Each row of a before or after table is a point. One or more steps were done to the points. Then noise was added and the rows were shuffled. The steps act on columns, c1 being the first. What was done? A step turns or swaps two columns, mirrors them in a line or flattens them onto one, adds a multiple of one to another, or multiplies or shifts one. Angles are multiples of 10 degrees, from the lower column toward the higher: turns from -170 to 170, lines from 10 to 170 but not 90. Use the fewest steps. Two steps may share a column if one is a turn and the other turns, adds or multiplies; they go together, in the order done. Otherwise the lowest column goes first.

Before, 13 rows:
+0.82; +0.44
-0.63; +0.04
+0.03; +0.10
-0.28; +0.65
+0.77; +0.12
+0.02; +0.10
-0.69; +0.42
+0.56; -0.25
+0.74; -0.22
-0.18; -0.05
-0.02; +0.29
-0.47; +0.24
-0.19; +0.35
After (13 x 2):
-0.32; -0.14
+0.58; +0.06
+0.56; -0.64
-0.01; -0.12
-0.43; -0.35
-0.12; -0.04
-0.20; +0.24
-0.13; -0.47
+0.01; -0.29
+0.55; -0.26
-0.45; +0.04
-0.01; -0.32
+0.41; -0.65
Steps: multiply c1 by 0.7; shift c2 by -0.40

Before:
+0.35; +0.24; -0.44; -0.44; +0.42; +0.21
-0.18; +0.55; -0.30; -0.37; +0.05; +0.40
+0.71; +0.46; -0.31; +0.23; -0.36; -0.68
+0.29; -0.55; -0.12; -0.39; +0.40; +0.33
-0.10; +0.10; -0.50; +0.48; -0.36; +0.77
+0.12; +0.18; -0.18; +0.02; +0.00; -0.05
+0.14; -0.21; -0.06; +0.81; +0.66; +0.29
+0.04; +0.34; -0.48; -0.29; -0.40; -0.83
+1.12; -0.02; +0.75; -0.42; +0.01; +0.50
After (9 x 6):
-0.06; +0.36; -0.28; +0.29; -0.35; +0.16
+0.38; +0.26; -0.36; +0.32; +0.05; -1.35
+0.31; +0.17; -0.48; -0.26; -0.59; -0.25
+0.15; -0.40; -0.15; -0.22; -0.54; +0.22
+0.12; +0.06; -0.23; -0.08; -0.10; -0.27
+1.06; -0.07; +0.73; -0.55; -0.39; +1.25
+0.65; +0.37; -0.32; -0.31; +0.45; -1.00
-0.11; +0.08; -0.49; +0.03; +0.66; +0.27
-0.58; -0.08; -0.09; -0.89; +0.19; +0.25
Steps: turn c4 and c5 by 130 degrees; turn c1 and c4 by -40 degrees; multiply c2 by 0.7; add 1 times c3 to c6

Before (8 x 11):
-0.41; +0.80; +0.24; +0.35; -0.13; +0.08; -0.40; +0.10; +0.34; +1.01; +0.93
-0.17; -0.24; +0.49; +0.03; -0.30; +0.50; -0.13; -0.26; +0.18; +0.18; +0.59
+0.32; -0.50; +0.67; +0.32; -0.49; -0.59; +0.82; +0.22; +0.07; -0.14; -0.29
+0.75; -0.49; +0.61; -0.05; +0.29; -0.22; +0.96; +0.38; +0.10; -0.51; -0.20
+0.43; +0.52; -0.44; -0.54; -0.15; +0.24; +0.24; -0.24; +0.17; -0.49; +0.29
+0.06; +0.70; +0.00; -0.28; -0.11; +0.83; -0.53; +0.10; +0.13; -0.73; -0.03
-0.07; +0.31; +0.19; -0.22; +0.03; +0.12; -0.17; -0.49; +0.91; +0.32; +0.25
+0.14; +0.35; -0.36; -0.77; +0.19; -0.14; -0.26; +0.05; +0.01; -0.18; +0.05
After:
-0.37; -0.14; +0.13; -0.48; -0.32; -0.08; -0.27; +0.03; +0.03; -0.15; +0.47
+0.46; -0.05; -0.46; +0.05; +0.68; -0.58; +0.87; +0.26; +0.07; -0.12; -0.37
+0.33; +0.65; -0.63; -0.12; +0.15; -0.24; +1.01; +0.29; +0.08; -0.52; -0.18
-0.64; -0.68; -0.22; -0.25; -0.24; +0.26; +0.19; -0.27; +0.22; -0.52; +0.44
+0.44; -0.04; -0.28; +0.09; +0.33; +0.57; -0.17; -0.24; +0.06; +0.17; +0.61
+0.06; -0.29; -0.26; -0.01; -0.25; +0.16; -0.25; -0.42; +0.90; +0.26; +0.29
+0.49; -0.75; +0.29; +0.46; -0.55; +0.09; -0.39; +0.10; +0.32; +1.05; +0.77
+0.07; -0.70; -0.03; -0.19; -0.42; +0.84; -0.54; +0.14; +0.06; -0.67; +0.03
Steps: add -0.7 times c8 to c1; turn c1 and c3 by -120 degrees; turn c2 and c5 by -130 degrees; multiply c2 by 1.3; turn c4 and c11 by -20 degrees; multiply c4 by 0.7
